Rows are points. Before rounding, the points of a table are all equally far from one centre. They may lie mostly on one side of it. Write the centre, to within rounding.
(in the rows, 128 means zero)

Points (8 x 3)
[[101 120 192]
 [ 51 146 126]
 [ 91  96 156]
 [126  64 133]
 [ 84 105 157]
 [157  51  90]
 [ 71 136 168]
 [ 96  77 108]]
Centre: [179 185 102]

Points (8 x 4)
[[111 128 195 185]
 [101 141 184 186]
 [ 90 135 175 183]
 [ 97 125 164 193]
 [136 117 187 192]
 [125 134 183 198]
 [123 120 179 199]
 [132 104 167 196]]
Centre: [127 129 159 156]

Points (15 x 8)
[[123 139 109  66 178 100  86 154]
 [144  99  51 161 125 135 134 160]
 [103  41  90 122 163  90 116 131]
 [144  89  98 135 131 151  55 124]
 [158  56  64  99 159 116  67 130]
 [178  33  79 131 162  94  72 105]
 [194  48  47  94 145  82 111 145]
 [145  70  88 104 187 154  83 104]
 [130  86  78  67 171 101  64 134]
 [139  97  69 110 124 115 139 187]
 [137 123  65  83 165 131  48 107]
 [217 101 107 117 183 112  73 143]
 [175 122 130 152 203 147 101 115]
 [114  62 102  81 191  60  92 116]
 [174  50  61 103 178  92 102 147]]
Centre: [162 120  98 113 133  86 131  86]

Points (14 x 9)
[[184 187  97 118  86  98 159 109 169]
 [164 122 156 104  87  56 169 121 154]
 [204 145 100 121  94  41 159 139 158]
 [145 131 118  82 143  58 174  98 139]
 [174 119  96 117  77  69 137 103 133]
 [200 137 144 117 151  36 179 105 152]
 [187 158 145 148  84  42 154 131 140]
 [172 107 104 128  95  69 202 122 150]
 [220 135 100 142  95  33 129 146 169]
 [217 121 127 115 131  68 157 100 143]
 [157 163 111  96  96  57 193 121 173]
 [204 158 127 119 130  67 201 106 172]
 [212 155  85 139 141  35 178 104 161]
 [193 121  99 148  86  81 194 135 155]]
Centre: [140 132 116 163 143  77 131 118 199]

Points (19 x 12)
[[129 132  64 193 204 135 159 173 142  66  93 113]
 [155  80  99 235 170 170 146 166 134 132 114 123]
 [144 119 128 230 188 113 142 175 136  59  66 134]
 [128 134  91 199 177 149 182 149 133  45 113 107]
 [113 108  69 213 167 135 131 113 160  77  95 117]
 [108 142  69 211 170 158 171 120 182 125  93 127]
 [132 122  58 206 175 146 153 140 156 117  90 103]
 [132 151  76 227 158 153 144 182 145  70  83 121]
 [146 149  90 214 192 122 193 142 122  91 107 118]
 [138 155  75 229 178 129 160 156 154  75  90 117]
 [130 152  79 207 222 166 135 141 136  84  73 132]
 [169 123  81 225 166 141 162 186 148  75  91 145]
 [166 118 100 189 178 149 168 166 152  51  81 111]
 [106 165 111 193 165 117 162 136 130  27  86 150]
 [135 137  75 211 204 136 140 115 160  93  80 114]
 [130 141  98 190 155 142 118 103 134 112 108  63]
 [133 148  69 209 167 134 178 143 151 104  95 101]
 [104 141  97 201 198 106 144 151 132  76 103  73]
 [ 74 138 101 206 197 132 151 140 165  80  61 127]]
Centre: [125 143 143 163 170 138 120 161 157 112 139 155]
